Every row gives one point. Each copy is the shape, with its points in the same order, turned, moved and blurred by noise. Is it also mirrored, or only turned?

Shape, 5 rows:
[[-37  28]
 [ 26  20]
 [ -3 -57]
 [ -3  12]
 [ 17  21]]
Copy 1, 5 rows:
[[-28  30]
 [ -4 -30]
 [ 60  16]
 [ -5  -2]
 [-10 -23]]
Copy 1 is: mirrored
Copy 2:
[[ 26 -49]
 [ 43  23]
 [-36  28]
 [ 19  -4]
 [ 47  13]]
Copy 2 is: mirrored

Shape (7 x 3):
[[ 32  -9 -54]
 [ 30   5  11]
 [ -1  -1  -7]
 [ 11  22 -29]
 [ -6  -7  -6]
 [ 14 -14  -6]
 [ 15  10  18]]
Copy 1, 7 rows:
[[ 43 -20 -45]
 [ 29   2  17]
 [  3   1  -8]
 [ 25  18 -28]
 [ -4  -3  -8]
 [ 13 -14  -4]
 [ 15  11  19]]
Copy 1 is: only turned
Copy 2, 7 rows:
[[ 15  14 -60]
 [ 24  16   6]
 [ -8  -1  -9]
 [ -7  30 -25]
 [ -9  -3 -10]
 [ 12  -4 -17]
 [ 12  12  14]]
Copy 2 is: only turned
Copy 3:
[[-40  22 -39]
 [-16   9  22]
 [  1  -5  -7]
 [ -1  28 -18]
 [  2 -12  -8]
 [-18  -8  -4]
 [ -1   3  23]]
Copy 3 is: mirrored

Shape (10 x 6):
[[ 10 -16   3  12   1  30]
 [  4   4  12  -2  14  10]
 [ 29  29  43  12 -37  16]
 [ 29 -10  -4   0 -22 -13]
 [ 25  19   6 -10  -5  31]
 [-20 -28 -33  -7  -8 -29]
 [-33  -9 -28 -12 -21   0]
 [ 23  22  19  22  -2  23]
 [  2 -18  11 -16 -23  -9]
 [ -5 -10 -12  -4  19   4]]
Copy 1 (10 x 6):
[[  2 -12  18  23  -2  31]
 [  0  -6  -1  -1  -3  13]
 [ 22  25   7  18 -60  13]
 [ 24  -7  25  23 -10 -18]
 [ 15  24  16   3  -7  24]
 [-23 -31  28  19  20 -39]
 [-42  -4  36  16   8 -19]
 [ 14  15  -8  22 -21  26]
 [  1 -18  34   3 -20 -13]
 [-11 -16   7   5  20   4]]
Copy 1 is: mirrored
Copy 2 (10 x 6):
[[ 10 -24 -10   3   8  21]
 [  6  -1   7 -10  20   3]
 [ 38  24  35   3 -23  20]
 [ 25  -9 -13 -20 -19 -13]
 [ 22  10  -1 -21   7  29]
 [-24 -18 -42 -23 -13 -31]
 [-39   1 -34 -16 -20   1]
 [ 35   8   9  11   9  16]
 [ -3 -17   3 -22 -24  -8]
 [-12 -14 -18 -14  18  -4]]
Copy 2 is: only turned
Copy 3 (10 x 6):
[[ 26 -13   3  -8   5  18]
 [  5   6   7  -3  10   5]
 [ 35  33  33 -28 -42   4]
 [ 14  -9  -1  12 -38  -6]
 [ 15  23  -4  -7 -16  31]
 [-10 -43 -34  -1  -8 -35]
 [ -4 -18 -39 -33  -7 -16]
 [ 39  23  11  -6  -5   7]
 [ -7 -18   9 -12 -27  -2]
 [ -3 -14 -14   4  18   3]]
Copy 3 is: mirrored
Copy 4 (10 x 6):
[[  2 -13   3  22  22  24]
 [  6  -7  14  -9   7  21]
 [ 49  21  26  23 -14  14]
 [ 26 -21 -18   0   2 -12]
 [ 31   9   1  -1   7  38]
 [-29 -18 -30  -8   8 -27]
 [-27  18 -29   1  18  -9]
 [ 22  -4  19  19 -14  36]
 [ 20   4  -4  -2  22 -19]
 [-14 -17  -9 -12  17  15]]
Copy 4 is: mirrored

Shape, 15 rows:
[[ 11 -10 -15 -43  13   7  14   3  12]
 [  9  -8  -7 -18   5   5   8  -5  27]
 [-27   4 -25  15  -7   1   7  28  -4]
 [-12   0 -22  -2   2  24 -12  -3  27]
 [-15  60  15   0  -4   1 -23  29  -4]
 [-13  32  12  -4   3  -1 -24  34  -4]
 [-12  -1   2 -18   4  -9  -9   2  -2]
 [  5 -17 -17  19  -8  33  22  -7  -4]
 [  3  11  23 -31  31  -7 -15  35  24]
 [-17  26  25   3 -23  14 -38  30 -17]
 [ 11   3   8 -22  21 -36  -1  10  11]
 [ 10  -9   0 -31  23   2  -1 -11  15]
 [  6  -5 -21   4 -26   8   2  13  11]
 [ -9  -9 -26  -3 -20  18  22   0   3]
 [ 14   8 -12 -16  16  -8 -19  18  -8]]
Copy 1 (15 x 9):
[[ 29   0 -42 -25  21  -6   5  -9  10]
 [ 20   3 -22  -6  13  -5   9 -10  18]
 [-32  14 -32   0  14  -8  12  26  -9]
 [-14   9 -29   6   5   9 -14  -4  25]
 [ -4  51  10  -8  20  -5 -29  35 -20]
 [ -1  29   2 -10  24   3 -21  41 -14]
 [  1  -2  -7 -24  21  -5  -1  10  -1]
 [ -8   0 -39  15  -8  16  26 -10 -17]
 [ 33  13  -2 -19  50   4 -11  33  18]
 [ -8  19  11 -14  -5  17 -25  50 -26]
 [ 27  -3   4 -11  41 -28   7  10   4]
 [ 25  -9 -16 -17  27   4   0 -16  12]
 [ -1   6 -32   6 -13 -14   8  13   2]
 [-11   6 -44  -8  -9  -4  21  -4  -3]
 [ 17  -5 -19  -5  33 -15 -22  13 -15]]
Copy 1 is: only turned
Copy 2 (15 x 9):
[[ -7  14  -7 -35  15  15  18  -2  -5]
 [ -5  24   0 -11   9   2  16 -16  -2]
 [-17   4 -12  30  -5  -1  11  28  13]
 [-27  35  -3   9  12   5  -8  -4   1]
 [ 20  45  18  12 -17 -14 -16  55  13]
 [ 13  30  17   7   1 -14  -6  51   1]
 [ -4   6   5 -11   1 -14  -4  13  -8]
 [ -5   5  -1  30  -5  37   6 -16  -7]
 [ 14  32  28 -25  31 -17  15  30   2]
 [  9  32  23  24 -13 -13 -15  54 -29]
 [ 23   7   5 -24  14 -29  15   6   8]
 [ -1  14   9 -29  19   2   0 -14  -2]
 [ -6  26 -18  23  -7   2  18   4 -15]
 [-21  12 -14  13 -18  20  15  -2  -5]
 [ 20  16 -12 -13  19  -5  -5  25  -4]]
Copy 2 is: mirrored

Shape (17 x 11):
[[ 35 -39 -15   2 -19  -4   1  11  -5 -10   0]
 [ 49   3  -7  -8 -36  20  21  17  11 -41  28]
 [ 15   4  -5   6 -35 -25  46  21  14 -18  12]
 [ 39  34   2 -16 -16 -23  14 -12  21 -25  -6]
 [-19  -1  13  12   9   2 -38  34  -4  16   0]
 [ 26 -21  -8  -6  -3  -7  27 -11  28 -33  36]
 [ -5  -3   8  26  19  22 -14  28  31  42   4]
 [  3  10 -28  10 -28  16  17 -20   9 -15  10]
 [-15 -21  33  32  48  20  -9  -2 -24  18   1]
 [  4  -1  -9   9  -1  -9  29   8  19 -39   2]
 [ 40  24 -11  -2 -14 -12  34   6 -16  10   4]
 [ 15  -4 -16 -35 -26  12  38  16   2 -28  -4]
 [-27  11 -13  12  19 -14 -43  21  -1  34  17]
 [-24  -1  33  17  24  17 -29  20 -13  19  17]
 [-15 -20  44  25  -2   9 -21  -8  -2  23 -15]
 [ -2   5 -12  13  29   7 -19  21  17   6 -17]
 [ -2  -1  21  58  15   9 -14   7 -12 -12  -5]]
Copy 1, 17 rows:
[[ 32 -33   1 -15 -21  -8 -10  13  -3  10 -10]
 [ 41  -4  -5 -24 -25  22  19  20   3 -16  31]
 [  9  -2   2 -17 -20 -24  43  26  13   0  14]
 [ 22  25   5 -27 -22  -9  24 -24  26 -16  -2]
 [-23  21  22  15   0  -8 -45  22 -10  17 -15]
 [ 17 -31  11 -20   7   5  20  -6  25  -9  24]
 [ -2  21  27  31  12   8 -29  25  23  49  -7]
 [ -1  -5 -27  10 -22   8  16 -14  11   7  17]
 [ -9   0  29  40  43   9 -21  -8 -31  27 -30]
 [  1  -9  -6  -7   5  -1  25  12  20 -17  -8]
 [ 33  25 -11 -20 -11 -22  26  -4  -9  24   3]
 [  5  -7 -15 -45 -22  20  30  17  -1   7  -1]
 [-30  27   5  14  13 -30 -53   4   4  32   5]
 [-24  21  34  28  19   6 -36   9 -24  20  -4]
 [-15  -1  46  38 -14   1 -17  -9 -16  26 -28]
 [ -6  19  -3  10  15   4 -32  10  22  18 -28]
 [  6   8  11  54  12  -5 -14   5 -14  -8 -23]]
Copy 1 is: only turned
Copy 2:
[[ 20 -37 -27   0 -24  -3  -1  18  -9  -7   7]
 [ 34  -4 -29  -7 -19  10  35   8  17 -41  37]
 [  4   5 -31  16 -17 -32  44  21   6 -16  16]
 [ 28  17  -7   5  -7 -22  26 -17  29 -22 -13]
 [-21   3  10  16   9  17 -35  42   8  13   2]
 [ 18 -31 -24  11  -2 -24  20 -14  22 -16  40]
 [ -2  -4  -4  22  16  21 -12  45  32  50  14]
 [  2  10 -46  17 -11  13  16 -23   8  -1  17]
 [-14 -30  26  32  44  30 -13  16 -18  33   7]
 [ -2 -13 -32  26  12 -13  23   4  18 -25   8]
 [ 30  21 -19 -10   1 -15  32   8 -14   6  -1]
 [ -8 -11 -39 -27  -9  -3  38   4  13 -26   7]
 [-18  21  -3  15  19  -3 -55  30   7  32   9]
 [-23  -2  31  20  25  28 -24  31  -2  20  21]
 [-20 -20  29  37 -10  27  -7  16   0  32  -6]
 [  0  -5 -17  17  29  14 -23  27  26  14 -12]
 [  5  -9   5  60  21  31  -6  22 -11   0   0]]
Copy 2 is: only turned
Copy 3 (17 x 11):
[[ 47 -18  10  -7 -16  13   5   4 -18 -14  12]
 [ 54  13 -33 -12 -25  17   7  16  11 -53  15]
 [ 22  35 -11   3 -38 -14  29   7  -5 -26  19]
 [ 38  40 -20 -25 -14 -15  -7 -21   4 -32 -16]
 [ -8  -5  18  13   7   0 -40  30  14  18   3]
 [ 27  11  -1 -20  -6   8  21 -13  21 -42  36]
 [  8   8  26  16 -10  21 -16  10  48  35  10]
 [ -2  10 -32  -2 -26  27   4 -20   8 -22   8]
 [ -7 -33  21  23  39   0  11   7  33  22  -8]
 [  9  29   1  -3  -1   9  20   0   1 -34  10]
 [ 37  22 -42  -3 -17 -12  14 -10  -6  12   5]
 [ 21  20 -23 -35 -19  24  22  21 -10 -27  -1]
 [-19   6  10   8   8  -5 -55   9  14  39  27]
 [-15 -15  10  16  24 -13 -19  31  40  16  -3]
 [ -7 -34  35  13  -9  -7  -9  -1  26  15 -27]
 [  5  25  18   7  21  27 -23   5  13  18  -4]
 [  2  -9  12  54  24  -1  -2   0  15  -8 -12]]
Copy 3 is: mirrored
Copy 4, 17 rows:
[[ 30 -45 -14  -2 -16  -8   6   2 -17  -3 -13]
 [ 42 -24 -18 -15 -34  17  31   2   5 -51   8]
 [  3  -9 -13   9 -32 -26  43  17   4 -37   1]
 [ 28  26 -12 -22 -17 -24  16  -7  14 -40 -16]
 [  1  -1  18  10  16   8 -29  41 -15  11  14]
 [ 12 -34 -17 -12   5 -12  30 -24   8 -43  11]
 [  7 -10  31  19  21  14  -2  26  27  29  17]
 [ -1   2 -29   8 -22  19  18 -20   5 -16  -2]
 [  0  -8  45  24  50  22  -2   0 -37  13  -4]
 [ -4 -13 -16   5   6  -4  25   8   7 -43 -15]
 [ 34  17  -9  -6 -21 -13  47   6 -14  -2  -7]
 [ -1 -18 -19 -36 -31   9  37  15  -3 -28 -16]
 [ -2  14  -7  13  31  -4 -27  30 -10  31  33]
 [ -1   2  40  12  30  22 -19  23 -25   7  26]
 [ -8  -9  51  21   2   4 -27  -4 -16  11  -6]
 [  9   0  -1   5  32  12 -10  29  13   9 -13]
 [ 15   0  21  49  23  18 -10   9 -20 -17 -13]]
Copy 4 is: only turned

Shape (15 x 12):
[[ 20   3  19  -4  32   3 -14 -41   5  30 -23  25]
 [-29 -20  -9  -1 -16  -8   9  -3   7  -5  -2  -7]
 [ 37   5  -8   2  23  29  14 -29  -1  32  -6  31]
 [-33  10 -17   8 -14  -8  -7 -13 -27  -1 -14   8]
 [ 37  16  20   1  15   0 -19  16  17 -10  18  25]
 [ 45  21  15  -3 -18   1 -15 -21  25  16   7  19]
 [ -6  -9 -27   1  -9 -12 -11  24  -1   5 -19  -9]
 [-18  -6   3  26  -7  -7   9   5  -3  26 -14  15]
 [-37  21  -1   2   0   3   8   3  -5   7 -14 -14]
 [ 38  13  18  13  -6   6  -5   0  16 -16 -24  11]
 [-31   9   1   8 -25   1 -24   4  -8  13 -15   2]
 [-17  11 -14  24   0 -20  -2 -14  -7  19  -6 -18]
 [ 21  25  -1  -3   1 -18   0 -11  24   7 -12  36]
 [-48   7 -23  18  -3   9 -13   2  12  12 -21  -6]
 [-13   1 -10  29   1   3 -18  -1  11 -17  -4   7]]
Copy 1, 15 rows:
[[ 11  35   6  13  24  20   0 -28   4  -2   9  51]
 [-22 -19  -6   6  -4 -13   6 -20 -25 -12 -12 -11]
 [  9  18   6  17   9  27  33   8  22  -1  -3  44]
 [-32   7   7 -10 -32  -5   7 -24 -27  -3   6   6]
 [  8  21   6  -1  31 -28   8   4  24  33  19   5]
 [  8  23 -23  15   6 -11  -2  -6  38  27   3  21]
 [-24 -17   2 -13  -1   1 -11  11 -29  13   0  -5]
 [-22   3  25  19  -3   6   8 -16 -19  12 -23   2]
 [-33  11  13  -5  -6   1  -6 -12  -7 -28  -5 -16]
 [ 33  11   7   9  -1 -13 -15   7  18  11   6   6]
 [-41  -4  11   4 -24  -7 -19 -22  -7   7   8   2]
 [-30  24  -8  12 -11  10   1 -13 -30   1   1 -12]
 [  4  32 -10  -4   7 -20  -2  -1   5  16 -17  28]
 [-45   0  12  19 -12  -8 -16   3 -32 -17   2   6]
 [-10   4   8  16  -7 -29   3   2 -21   4  20   2]]
Copy 1 is: only turned
Copy 2, 15 rows:
[[-15  26  12   9  40 -22 -23 -31  15 -11  19   5]
 [  5  -5 -10   1 -25  -1  13   7  11  24   3  -3]
 [ -4  28 -12  -4  45 -22 -27 -28 -29   1   7  -1]
 [-42  11  -4   4 -32   2   1  -2   1  10  -8   0]
 [ 29  18  22  -2  11   7 -30   7 -12 -42   6  -5]
 [ 30  34  14   2   4  -3 -52 -26  -3  -7   6  -6]
 [ -9 -12   1  11 -18 -16 -15  31   3  14 -17  -7]
 [-22   8  17  -3 -10  -8  -2   9 -13  24  24 -13]
 [-26  15   8 -12  -6  13   9  11  13  22 -15 -13]
 [ 18  21  22  32  14  16 -30   1 -13  -4  -3   3]
 [-29  -1  16  -9 -27  11 -21   4  13  17  -2   1]
 [-28  18  -7   7 -15  -4 -10   6  12  16   4 -36]
 [ 13  49  16   8   0 -19 -23   1  -5  -8   5   7]
 [-36   8  -9 -11 -11   9 -10  33  18  31   3   4]
 [-11  10  -9  12 -11  22 -15  24   2  -4  15   0]]
Copy 2 is: only turned
Copy 3, 15 rows:
[[ 16  -6  11   6  32 -32 -30 -36   7  10  11  15]
 [-20  -4 -14   3 -16  -4  16  15  24  -6 -11  -9]
 [ 36  12  10   1   6  -8 -15 -25  -4  13  31  39]
 [-36  -7   0  -7 -11 -14  20  -8 -18  -2  -4  -8]
 [ 25  31  -9  -7  28  -5 -42  21 -16   9  -9  -5]
 [ 25  33   7   5   2 -28 -32   2  -1  46  -4   0]
 [-23   1 -22   8  11   6  24  16  -5  14 -22  11]
 [-19  -5   2  31   1 -11   4  15  -5  -5  11   2]
 [-38   1   0  -4  11   5  10   2   5   4  19 -15]
 [  5  41  22   9  24  -2 -21   7  -1  13 -22   6]
 [-43 -14  -1   3  -7  -9  -5   8 -13  18  -5  -7]
 [-25   3 -19  25   2  -8  15 -19  -5  10   8 -19]
 [  4  37  -2  -2  19 -40 -13   7  -5  13   2  12]
 [-60  -3 -19   9  -5   5   3  -5   7   3   7   7]
 [-26  19 -18   9  -5   7 -16  -2  -7 -10 -17  -1]]
Copy 3 is: only turned
